Rows are points. Each copy is the shape, with its points in the same order, turned, moved and blurred by noise. Say if it was mirrored as well.

Shape (6 x 2):
[[ -6.8  -7.6]
 [ 25.5   1.9]
 [-35.0 -28.1]
 [  5.8  -9.5]
 [  5.5  19.2]
 [ 13.2  19.3]]
Copy 1:
[[ -0.9  -3.7]
 [ 10.4  30.0]
 [ -3.4 -37.2]
 [  7.2   3.9]
 [-16.0  24.8]
 [-11.3  31.2]]
Copy 1 is: only turned
Copy 2:
[[ -2.0  -9.8]
 [  0.3  28.3]
 [ 12.6 -39.2]
 [  8.8   4.4]
 [-26.7  15.7]
 [-20.7  19.4]]
Copy 2 is: only turned

Shape:
[[-24.8   4.9  -6.1   6.6]
 [-30.3  16.9 -23.3  24.5]
 [ 25.9 -16.4  26.5 -15.0]
 [-18.1  21.0 -11.1  -5.4]
 [  0.5 -17.0 -15.1   1.3]
 [ 34.8  45.1   2.8  12.6]
 [ -6.0   9.2  -0.4   6.8]
 [  5.9   5.1  -6.3  26.5]]
Copy 1 (8 x 4):
[[-12.8   9.3   3.2  19.7]
 [-24.4  17.2 -17.9  32.9]
 [ 33.9 -27.9  10.9 -13.2]
 [  2.8  21.3  -1.4  24.0]
 [ -5.4   0.4  -8.6 -12.3]
 [ 40.7 -13.1 -34.6  39.2]
 [  2.4   0.4  -6.3  20.4]
 [ -3.2 -13.9 -23.2  19.1]]
Copy 1 is: only turned
Copy 2 (8 x 4):
[[  1.2  -0.7 -23.6  16.9]
 [-10.9  11.5 -30.3  38.2]
 [  4.1  -5.4  27.8 -28.3]
 [  9.3  18.9 -23.1  11.3]
 [-21.8   0.8 -10.2  -7.1]
 [  9.9  46.9  30.4  18.8]
 [  2.7   7.6  -4.3  12.1]
 [-17.4   8.8   6.2  23.1]]
Copy 2 is: mirrored
Copy 3, 8 rows:
[[-10.1   2.5   7.2  12.2]
 [ -6.3  -3.7  17.3  35.5]
 [ 13.4   2.9  -5.2 -51.0]
 [ -2.9  23.7   4.9  16.3]
 [  9.2  -8.7 -12.5  -3.0]
 [ 40.7  37.0  38.0  -6.9]
 [  3.1   5.9  12.5  -3.7]
 [ 18.6  -6.9  23.5   5.6]]
Copy 3 is: only turned
Copy 4:
[[ -8.8  10.9   3.3 -13.3]
 [ -0.1  18.1  -8.6 -37.0]
 [  4.5 -15.2  11.3  44.6]
 [-18.4  10.6 -18.9  -6.4]
 [ -6.6 -17.7   7.4  -2.8]
 [ 30.5  -1.6 -48.8  20.6]
 [  1.4   2.7  -8.2  -0.3]
 [ 19.1  -4.4  -8.9  -8.0]]
Copy 4 is: mirrored
